Every row gives one point. Any point is a mix of the corners, with weights that add up to 1. It lies inside the corners' shape when no weight is negative. Is each point inside? If not, which corners have a negative weight?

Corners:
(1): [-0.06  0.07 -1.83]
(2): [ 2.56 -2.00  2.63]
(3): [-0.72  4.02  2.53]
(4): [-0.43 -0.48 -1.29]
Points:
[-0.09  0.38 -1.11] => inside
[ 0.63 -1.38 -0.80] => outside (3)
[ 0.71 -1.10 -0.67] => outside (3)
[1.09 0.33 2.17] => inside
[-0.56  3.31  2.08] => inside
[-0.56  3.49  2.25] => inside
[0.35 0.01 0.71] => outside (1)
[ 0.20  0.00 -1.05] => inside
[-0.78  2.78  0.95] => outside (2)

Corners:
(1): [ 0.69  4.07 -1.83  0.63 -1.23  0.86]
(2): [ 1.14 -3.20  1.54 -1.52  2.49 -1.69]
(3): [-1.25 -2.81  1.17  1.49  0.00 -0.55]
(4): [-1.55  1.77 -2.44 -1.76 -0.73 -0.79]
(5): [-1.65 -2.57  0.49 -1.81  1.24  0.43]
(6): [ 0.69  4.95 -3.39  0.49  1.44  0.43]
(7): [-0.35 -1.02  3.88  2.74  0.60 -1.11]
Points:
[-0.91  1.75 -1.92 -0.97 -0.05 -0.44] => inside
[-0.83 -1.46  1.38  0.89  0.49 -0.50] => inside
[ 0.15 -1.58  0.62 -1.04  1.43 -1.04] => inside
[-0.93  0.42 -0.40  0.75 -0.26 -0.05] => outside (2)
[-0.63  2.84 -2.54 -0.70 -0.56  0.40] => outside (2, 7)
[-0.40  3.39 -3.18 -0.31  0.37  0.42] => outside (2, 7)
[-0.23 -0.55  1.03  0.36  1.09 -0.53] => inside

Corners:
(1): [ 0.23  3.06 -0.20  0.65  0.01  0.24 -1.67  0.20]
(2): [-2.22 -1.18  1.19  0.40 -1.85  0.29 -0.82  1.49]
(3): [-0.88  1.43 -1.66 -1.78  3.35 -1.04 -0.78 -1.29]
(4): [ 0.03 -1.05 -1.65  1.61 -1.50 -2.04 -0.62  0.18]
(5): [-0.75 -1.24 -2.07  1.00 -1.43 -1.45  3.76  0.91]
(6): [-3.28 -2.29 -1.16 -2.35  2.82  3.88  0.07 -0.38]
(7): [ 1.56 -1.36 -0.21  0.46 -0.88 -1.90 -0.31  2.12]
(8): [ 4.73 -1.15  0.38 -8.37  1.20 -0.25  1.41 -3.92]
(9): [ 0.37  0.14  2.85  0.16 -0.19  1.09 -0.53  0.51]
Points:
[-0.19 -0.64  0.91 -1.22 -0.42  0.25 -0.23  0.11] => inside
[ 0.14 -0.42 -1.40 -1.14  0.52 -0.40  0.51 -0.37] => outside (2, 9)
[-0.56 -1.05 -1.57  1.17  0.07 -1.21  0.27  0.47] => outside (1, 2, 8)
[ 1.37 -0.09  0.21 -2.20  0.18 -0.20 -0.03 -0.88] => inside
[-0.96 -0.39 -0.08  1.65 -1.06 -0.02 -0.04  1.38] => outside (3, 8)
[ 0.78 -0.73 -1.53 -0.83 -0.96 -1.75  2.50 -0.07] => outside (6, 9)

Corners:
(1): [ 0.17  0.04 -1.58 -2.31 -0.02 -0.63  0.45  2.47  0.54  0.54 -0.14]
(2): [-0.58 -0.92 -1.46 -2.82 -1.02 -2.86 -1.11 -1.83 -2.64  4.51  3.83]
(3): [-2.76 -0.68 -2.06 -0.92 -1.34 -1.40 -2.02  0.35 -0.28  0.28  2.93]
(4): [ 1.53 -1.13  3.91  2.32  0.72 -1.05  3.01 -1.39  2.19 -3.54 -0.04]
(5): [-0.95 -0.33  2.54  0.70  4.40  0.64 -0.86 -0.83 -0.02  2.84  0.57]
(6): [ 1.43 -0.86  1.86  1.77  2.38  2.08  0.37 -2.17  0.65 -1.03 -0.96]
(7): [-2.58 -0.13 -0.56 -2.84  1.02  1.62 -0.87  0.36 -0.66  1.62  2.19]
(8): [ 0.75 -1.48  1.13  0.66  0.47 -2.10  2.21  0.17 -3.04 -0.64  0.83]
(9): [-0.13  1.19 -1.76  1.23  0.19  1.66  2.41  2.64  1.82 -1.93  1.45]
(10): [-1.70  2.48 -1.38 -0.11  0.64 -0.11  0.79  0.19  0.36 -1.39 -0.19]
(11): [-1.98  0.56 -0.02 -1.68 -1.81 -1.83 -1.84 -0.84 -3.90  5.52  2.88]
(12): [ 0.77  1.78  3.39  1.23  3.34  1.32 -1.25 -0.50  1.52 -2.58  1.35]
Points:
[-0.09 -0.23  1.02  0.43  1.63  0.66  0.24 -0.64  0.09  0.00  0.57] => inside
[-0.16  0.23  0.73  1.08  0.53  0.67  0.91 -0.12  0.24 -1.82  0.90] => outside (1, 2, 5)
[-0.83  0.30  0.24 -0.42  0.68 -0.14 -0.54 -0.59 -0.40  1.22  1.31] => outside (8)
[-0.39  0.31  0.46 -0.43  0.93 -0.19  0.18  0.01 -0.56  1.02  0.94] => outside (3)

Corners:
(1): [-1.75  0.82  0.81  5.57 -0.67  2.18  0.06  0.15  1.14  2.06  0.38 -2.88]
(2): [ 2.97  2.21  1.25 -1.56  1.22 -2.27  0.30  2.23 -0.19 -0.59  4.57  3.46]
(3): [ 0.22 -1.09 -0.72  0.82  1.04 -0.31 -3.13 -0.14  1.76  2.99  0.85  1.78]
(4): [-1.01 -1.13  0.28  2.26  0.07  0.21 -2.45  0.35 -1.25  0.19 -0.21 -3.52]
(5): [-0.36 -1.94  2.49 -2.60  1.57 -0.52  0.42  0.63  0.32 -1.63  0.52  3.57]
(6): [ 0.29  0.69 -0.20 -0.66  1.40 -2.30 -2.14 -0.30 -0.14 -1.91  1.02  4.36]
(7): [-0.26  1.55 -1.10  0.36  0.39  1.79 -0.78  2.53  0.19  0.30  0.56 -2.59]
(8): [-4.47 -2.04  1.20  1.75 -2.40  1.03 -0.82 -3.70 -0.56  2.52 -3.63 -5.24]
(9): [-1.53 -0.76 -1.52  1.02 -0.18 -1.54 -0.78  1.68 -0.08  1.53 -0.94  2.31]
(10): [ 1.14 -1.49 -1.26 -0.97  3.08 -0.37 -0.34 -0.05 -0.19 -0.58 -1.06 -3.23]
(11): [ 0.25 -0.92  1.96 -1.04 -0.47 -1.22  0.48  1.62  2.20 -1.65  0.34  1.24]
(12): [-1.86 -1.63 -2.98  2.18 -2.69  1.66 -1.11 -0.88 -1.27  2.13 -1.63 -2.95]
(13): [ 1.05 -0.01  0.96 -0.96 -1.39  0.47 -0.39  0.26 -2.16  0.12 -3.49 -2.27]
Points:
[-0.60 -0.71  0.47 -0.31  0.65 -1.28 -0.51  0.06  0.33  0.41 -0.65  1.58] => outside (4, 7, 12)
[-0.31 -0.71 -0.14  0.14 -0.59  1.49  0.73 -0.26 -0.73  0.40 -1.53 -4.46] => outside (3, 4, 6, 9)
[ 0.40 -0.95  0.03  0.72  0.47 -0.14 -0.65  0.87 -0.21  0.55 -0.15 -0.88] => outside (6, 7, 8)
[-0.66 -1.12  0.57  0.71  0.58 -0.74  0.11  0.43  1.39  1.32  1.12  2.02] => outside (4, 6, 7, 13)
[-0.31 -0.30  0.08 -0.97  0.79 -0.80 -0.90  0.16 -0.21 -1.88  0.99  0.50] => outside (1, 3, 9, 13)

Corners:
(1): [ 2.48 -0.23 -1.45 -1.48  1.11  1.77 -2.86 -2.34  0.94 -1.63 -1.61  1.99
  0.72  0.12]
(2): [ 2.89  0.76  1.09  0.80  1.81 -0.97  2.90 -3.35  1.19 -0.08 -0.24 -0.26
  0.61 -2.44]
(3): [ 1.20 -1.95  6.63  1.84  2.49  0.25  1.53 -1.71 -0.77  5.29  1.36  1.17
 -1.43 -0.11]
(4): [-3.70 -0.36  1.56 -0.37  1.88 -1.50 -4.18 -0.05 -5.73  1.51 -1.19 -2.65
 -1.05 -0.67]
(5): [-0.33 -2.36  2.04  2.00  2.04  1.40  1.99 -1.31 -1.97  0.47  1.89 -0.69
  1.66  2.00]
(6): [-2.64 -2.47 -1.42 -0.97  0.77  2.02  1.92 -2.18  1.56  2.03  2.46  2.13
  0.42  1.53]
(7): [-1.98 -2.43  0.03  0.50 -1.11 -0.76  1.96  1.40  2.16  0.75 -1.35 -1.75
 -2.23 -0.65]
(8): [ 1.25 -0.42  1.41  0.04  0.83  1.45 -3.03  0.14 -5.66 -0.11  0.50  1.27
 -2.43 -3.30]
(9): [ 2.27 -0.86  1.33  1.70  1.53 -6.38  0.22  1.36  0.03  0.85 -0.20 -2.12
 -0.17  1.81]
(10): [ 1.71  0.24 -1.52 -0.18 -0.23  1.02  2.62  1.47  1.73  0.76  1.19 -0.66
  0.16  1.43]
(11): [ 2.04 -2.58  0.03  0.41  0.78  1.49  2.18 -1.78  1.95  2.98 -0.30 -0.81
  0.82 -0.35]
(12): [-3.56 -1.19  0.22 -1.80 -5.43 -0.51  2.22  2.07  2.17  1.00 -1.12  0.03
 -0.77 -2.87]
(13): [ 0.53 -0.62  1.53 -0.87 -0.02 -1.11 -0.82  1.42 -0.28 -0.46 -0.06 -0.64
  0.23 -6.84]
(14): [-1.58 -2.08 -0.41  1.39  2.01 -0.41  2.68  1.68 -1.39  1.31 -0.12  1.89
 -0.04  0.43]
(15): [ 1.24 -1.26 -0.67  3.06  2.92 -0.74 -3.63 -1.73 -0.73 -0.04 -0.62  0.44
  0.43  2.15]
Points:
[ 1.02 -0.78  0.33  0.64  0.17 -0.81  0.34  0.64  0.28 -0.10 -0.47  0.41
 -0.30 -0.55] => outside (4, 6, 11)
[ 0.49 -0.99 -1.43 -0.03  0.35 -0.64 -1.73  1.08 -0.55 -0.37 -1.49  0.22
 -0.49 -0.56] => outside (2, 3, 5, 6)
[ 0.84 -0.89  0.46  1.14  1.56 -0.32 -0.25 -1.33 -0.35  0.47 -0.16 -0.05
  0.23 -0.11] => inside
[-0.21 -0.90  0.18  0.38  0.97 -0.20  0.93  0.38 -0.63  0.98  0.10 -0.03
 -0.13 -0.28] => inside
[-0.11 -1.33  0.20  0.22  0.44 -0.18  1.28 -0.46  0.84  1.27 -0.09 -0.21
  0.23 -0.13] => outside (8)
[-0.78 -2.11  1.65  1.64  1.13 -1.30  1.28 -0.60  0.16  2.21  0.15 -0.60
 -0.32  1.31] => outside (1, 8, 10, 13)
[-0.69 -0.98  0.65  0.03  0.42 -0.36 -0.09  0.07 -0.84  0.72 -0.04  0.10
 -0.43 -0.88] => outside (11)
[ 1.01 -1.25  0.46  0.62  1.66 -0.18  0.13 -0.73 -0.39  1.01  0.08  0.00
  0.07  0.11] => outside (12)

Corners:
(1): [-2.34  1.19  1.29 -1.49 -3.91  1.34  2.01  0.58 -1.53  0.26  0.72 -1.04
 -0.40 -0.89 -1.38  1.01 -1.23 -0.69 -0.78  0.29]
(2): [ 1.25 -3.68  3.45  1.31 -1.44 -2.21 -2.98  1.45  3.41  0.37  0.76 -2.17
 -1.35  2.85 -0.37  2.66  3.04 -0.63 -1.94 -0.94]
(3): [ 1.05  1.95  0.02 -1.35  1.93  1.40  0.85  0.07  1.43  0.80  1.47 -1.52
 -0.50  2.72 -0.83 -1.53  1.23 -0.16 -2.38  0.47]
(4): [-3.17 -0.97  0.51 -0.10 -2.20 -3.54  0.92 -0.68  1.42  2.13 -1.45 -1.86
  1.83  0.53 -3.05 -1.51  1.47  0.44 -1.56  0.39]
(5): [ 1.74 -0.67 -2.94  0.54  5.55  0.78  1.67  0.00 -0.70  2.04  0.37 -0.57
  0.91  0.06 -1.82 -1.38 -1.49 -1.65 -1.35 -0.45]
(6): [ 1.64  0.49  0.05 -0.73  1.49 -1.52  0.95 -2.61  1.64  0.85 -2.58  0.70
 -0.06 -4.36 -4.65  0.36 -1.18  3.09 -0.58 -0.34]
(7): [-0.54  0.95 -0.58  0.04  2.03 -0.97 -0.24  2.47 -1.43  0.76  0.00 -0.61
  0.13  0.73 -4.06  2.22 -1.29  1.74 -1.67  0.84]
(8): [-1.58 -2.41 -3.93 -1.67 -2.42 -0.65 -0.18  0.63 -1.15 -0.73 -2.06  1.51
 -1.36  2.11 -2.66 -2.18 -2.68 -0.03 -3.64 -0.71]
(9): [ 3.65  0.29  0.28 -2.37 -0.80 -1.30 -0.96  0.75 -0.69 -0.56 -1.25 -1.09
  0.20 -0.14 -0.19  2.24 -0.29  0.52  1.06 -1.26]
(10): [ 0.05 -2.26  2.73  3.67 -1.96  1.76  0.99 -1.86 -0.58 -3.75 -1.45  0.09
  2.65 -1.70 -1.95  6.29 -0.62  3.89  2.31  1.42]
(11): [ 2.10  2.72  0.23 -2.49 -5.83  2.19 -3.02  0.87 -1.86  1.09 -0.52  0.99
  2.68  2.14 -1.01  3.39  0.85 -0.60 -0.67  5.21]
(12): [-1.67 -0.25  0.01 -0.07 -0.66 -0.70 -1.61  0.86 -1.63 -2.74 -2.57  2.12
  0.88 -1.01 -3.24  0.44 -5.28  0.07 -0.23  2.55]
(13): [-1.46  1.05  2.11 -1.72  0.60 -3.43 -0.46  2.09 -1.70  0.88 -1.08 -0.63
 -0.38  0.89 -1.61  0.38  1.82 -0.62 -3.12  0.67]
(14): [-0.86  1.30 -1.83  2.10  2.98 -2.69  3.14  0.61 -1.30 -0.81  0.31 -1.00
  0.06  0.19  1.24 -0.11 -1.82 -1.46 -1.65 -0.01]
(15): [ 0.97  0.08 -0.33 -1.23 -0.57 -0.15  0.19 -2.38  0.25  2.22  3.20  1.18
  0.71  1.48  1.93  1.36 -0.15 -0.67  0.59  1.36]
(16): [-2.61 -0.67  1.71  1.47 -0.15  0.15 -1.88 -0.84 -2.47  1.32 -0.52 -1.32
 -1.08  3.83 -1.72  2.89 -1.67 -0.59 -2.25  0.30]
(17): [-0.43 -2.10  1.35  1.92  2.76 -0.56  0.11  1.45  1.41  2.23 -2.97  0.33
 -0.87 -0.76 -3.09 -2.04 -0.87  1.88  0.68  0.23]
(18): [-0.17 -0.54  2.36  3.20  0.05 -0.68  1.94 -0.67  2.55  2.55  0.40  0.07
  0.23 -0.42 -0.74 -2.46 -0.81  1.02 -0.84 -1.51]
(19): [ 0.78 -1.86  1.82  2.63 -3.80  4.21  1.72 -2.92  1.71  1.72  3.93 -1.90
  1.57 -1.13  1.95 -1.76 -0.37 -0.37  0.24  2.19]
(20): [-4.77  2.70 -3.81 -0.84  0.51  1.65  2.99 -2.74 -1.97 -0.53 -1.21  2.48
  2.07 -3.38 -1.75 -3.42  0.92  1.33 -1.72  0.83]
(21): [-0.13 -0.08  1.38  1.05 -3.93  0.87  2.67 -2.94  1.30  1.88  5.86 -1.29
 -2.71  2.49  1.93 -4.02 -1.12 -3.36 -0.18 -0.02]
Points:
[-0.37  0.12  0.63 -0.12 -1.24 -0.05  0.00 -0.13 -0.46 -0.27 -0.62 -0.47
  0.32  0.20 -1.61  1.02 -0.08  0.55 -0.95  0.88] => outside (5, 15, 18)
[ 0.38  0.03  0.05 -0.47 -0.75 -0.16  0.04 -0.24 -0.14  0.45 -0.27 -0.27
  0.06  0.46 -1.40  0.30 -0.64  0.20 -0.96  0.41] => inside
[ 0.14  0.43 -0.99 -0.40 -0.19 -0.46  0.72 -0.87  0.34  2.26  0.37 -0.32
 -0.03  0.85 -0.90 -1.71 -0.42  0.38 -1.01  0.16] => outside (1, 2, 5, 10, 12, 13)
[-0.20 -0.34  0.36  0.56 -0.20  0.04  0.28  0.01  0.05  0.97 -0.56 -0.10
  0.20  0.13 -1.46 -0.22 -0.65  0.40 -0.65  0.87] => inside
[-0.03 -0.09 -0.28  0.00  0.37 -0.51  0.35 -0.19  0.04  1.38  0.34 -0.25
 -0.01  0.82 -1.04 -1.01 -0.66 -0.58 -1.30  0.48] => outside (1, 10)
[ 0.01  0.58 -0.41 -0.48 -1.17 -0.05  0.91  0.05 -0.81 -0.47  1.08 -0.61
  0.58  0.82  0.10  0.77 -0.34 -0.79 -0.87  1.02] => outside (6, 16, 17, 18)
[ 0.10  0.00  1.10  0.44 -1.08  0.35  0.53 -0.73  0.32  0.51  0.73 -0.65
  0.24  0.58 -0.55  0.38 -0.02 -0.20 -0.55  0.70] => outside (7, 8)
[-0.56 -0.50  1.14  0.11 -1.82  0.05 -0.15 -0.12 -0.15  0.40 -0.19 -0.34
  0.41  0.70 -1.25  0.79 -0.28  0.44 -0.43  0.84] => outside (5, 6, 14)
[ 0.84 -0.25  0.29 -0.23 -0.29 -0.37  0.05  0.04 -0.13  0.45 -0.28 -0.55
  0.23  0.19 -0.94  0.52 -0.59  0.17 -0.34  0.08] => inside

Corners:
(1): [-2.50  1.99  1.87 -0.22 -1.77 -1.29 -1.73 -1.34 -0.03  1.40  1.62 -0.96
 -0.02 -1.51 -1.12 -0.36  0.32 -2.84  1.30 -0.46]
(2): [ 0.32  3.67  0.27 -0.25  0.76  1.02 -1.44  2.24 -0.37 -3.13 -0.85 -2.05
 -1.52  1.06  1.10  3.91 -0.05 -0.47 -1.66  0.75]
(3): [-1.17  2.92 -0.25  0.73  0.26 -0.54  2.27 -0.82  2.01 -2.85  1.52  0.08
 -0.61 -3.91 -1.53 -1.12 -1.93  0.32  1.16 -0.13]
(4): [-1.27  3.59  1.04 -1.23  0.65  0.55 -2.67  2.62  1.64 -1.61  0.58  0.69
 -1.68 -0.03  3.98  1.29 -2.74  1.79 -0.85 -2.83]
(5): [-0.89  3.36  1.79  3.46 -2.89 -0.24  2.56  2.22  1.93  0.10  0.69 -2.22
 -0.93 -1.74  2.39  0.50  3.07 -1.17 -1.55 -0.39]
(6): [-0.71 -1.73  0.19  0.83  1.60 -0.32 -0.46 -1.89  2.28  1.96 -2.36 -1.86
 -2.42  0.89  1.64  1.62 -0.46 -2.44  2.56 -1.61]
(7): [ 0.12 -0.21 -2.92 -1.03  1.71  0.62 -0.74 -1.22 -1.22 -2.86  1.99  1.91
 -2.31 -0.35  4.13  2.22 -1.86 -0.49  0.36  0.25]
(8): [-0.63 -2.01 -2.41 -0.59  1.03  0.94 -0.58  2.05 -2.07 -2.05  2.80  1.52
  2.28 -1.56  3.51 -1.19 -0.08 -0.52  3.51 -2.02]
(9): [-2.04 -0.40  2.06  4.54 -1.91  0.23 -3.63 -0.10  0.64 -1.90  1.21 -2.66
  1.83  2.80 -0.05  3.62  1.14  0.02  0.31  0.25]
(10): [ 0.43  1.60 -2.14  1.93  0.67  1.48 -2.56 -0.28  2.31 -2.67  1.13  0.82
 -0.62  0.70  2.69 -1.59  1.12  2.68  1.98  2.02]
(11): [ 0.37  1.60 -1.71 -0.27 -3.08  1.31  1.30  1.86 -2.57 -1.72  1.57 -1.40
  3.07 -0.96 -0.25 -0.77  2.69 -0.13 -0.14 -1.14]
(12): [-2.18  3.04 -3.29 -0.15  0.24  0.50 -2.45  0.20  1.52 -2.42  2.50 -0.13
  1.96  1.15  3.32  2.14 -0.22 -1.42  1.74 -0.79]
(13): [-1.03  0.85  3.18 -0.31  0.07  2.00 -0.06  0.21  1.14 -1.26 -2.87  0.33
  2.16  3.17  2.05  1.17 -0.84 -1.32 -1.50 -2.06]
(14): [ 1.64 -0.66 -2.24  2.91 -1.94  0.01  1.64  0.30  2.10 -1.33 -0.38 -1.80
 -1.50 -1.95  1.27 -4.15  2.91 -0.90 -2.55  1.36]
(15): [-1.15  1.40  0.69  1.48 -1.86 -1.58  0.60  0.34  0.99 -0.74 -1.70 -0.82
 -2.00 -1.01 -0.92 -0.35  2.44 -1.87 -2.27 -1.57]
(16): [-1.43 -2.30  2.11  0.98 -1.47 -0.04  2.46 -0.22  1.75  1.56 -0.26  0.13
 -0.15  2.40  1.99 -3.84 -0.17 -2.14 -0.73 -0.68]
(17): [ 3.00 -1.91  5.13  4.27 -3.35  1.22  0.72  2.36 -3.81  2.00 -2.39 -3.25
  1.59  4.05 -3.40 -3.11  0.92 -2.09 -2.11 -1.99]
(18): [-0.59  0.40 -1.61  2.42  2.36 -3.89  0.99 -3.29  1.95  1.71 -0.20 -1.52
 -4.20 -4.72 -0.96 -3.49  1.39  1.83  0.74  2.05]
(19): [-0.27  0.64  0.76  1.56 -3.18 -2.96  2.11 -2.00  1.98  0.00 -2.32 -1.27
 -2.09  0.06  2.72 -2.62  1.31 -0.93 -0.16  1.41]
(20): [-2.22 -1.39 -0.12  2.90  0.91  0.19 -0.75 -1.88 -1.82 -1.96  1.60  0.71
 -3.39 -2.65  0.17 -2.18 -3.09  1.24  0.16  1.29]
(21): [-2.61 -1.28 -1.73  1.98 -2.24 -0.35 -2.76  0.36 -0.34  1.11  1.05  1.14
  1.92  1.49  2.23  2.86  0.41 -2.15  2.42  2.31]
Points:
[-1.04  0.17  0.87  1.24 -0.38 -0.37 -0.26 -0.15  0.53 -0.13 -0.38 -0.51
 -0.69  0.22  1.12  0.03 -0.37 -1.15 -0.06 -0.40] => outside (10, 11)
[-0.97 -1.38 -0.79  1.52  0.66  0.01 -0.79 -0.62  0.38 -0.46  0.52  0.22
 -0.51 -0.13  1.31 -1.14 -0.70 -0.42  1.22 -0.45] => outside (1, 2, 5, 11, 19)
[-0.54  0.77  0.45  0.52 -0.06 -0.18  0.58 -0.47  0.04 -0.42 -0.23 -0.73
 -0.66 -0.40  0.39 -0.69  0.18 -0.99  0.41 -0.78] => outside (4, 9, 14, 21)
[-0.96  0.59  0.67  1.65 -0.85  0.26 -0.85  0.09  0.67 -1.19  0.01 -0.97
  0.35  0.90  1.12  0.69  0.46 -0.58 -0.14 -0.25] => inside
[-0.34  0.73  0.24  1.48 -0.35 -0.16  0.32  0.11  1.04 -1.03 -0.50 -1.23
 -0.79 -0.17  1.24 -0.63  0.58 -0.17 -0.06 -0.52] => outside (1, 7, 21)
[-0.30  0.33  0.25  1.34 -0.72 -0.01  0.30  0.39  0.90 -0.53 -0.33 -0.78
 -0.26  0.64  1.52 -0.53  0.57 -0.64 -0.09 -0.45] => outside (1, 20)
[-0.42  0.37  0.89  1.27 -0.81 -0.18  0.57  0.51  0.34 -0.33 -0.34 -1.37
 -0.21 -0.30  0.61 -1.10  0.59 -1.08 -0.34 -1.08] => outside (7, 10, 21)
[-0.93  0.92  1.30  1.27 -0.92  0.11  0.13  0.05  0.86 -0.56  0.15 -1.04
 -1.18  0.71  1.08 -0.15 -0.39 -0.77 -0.28 -0.88] => outside (8, 13, 14, 18, 21)
[-0.66  0.97 -0.14  1.37 -0.40 -0.04 -0.49 -0.02  0.27 -1.18  0.42 -0.63
 -0.84 -0.85  0.83 -0.17  0.05 -0.27  0.16 -0.06] => outside (16)
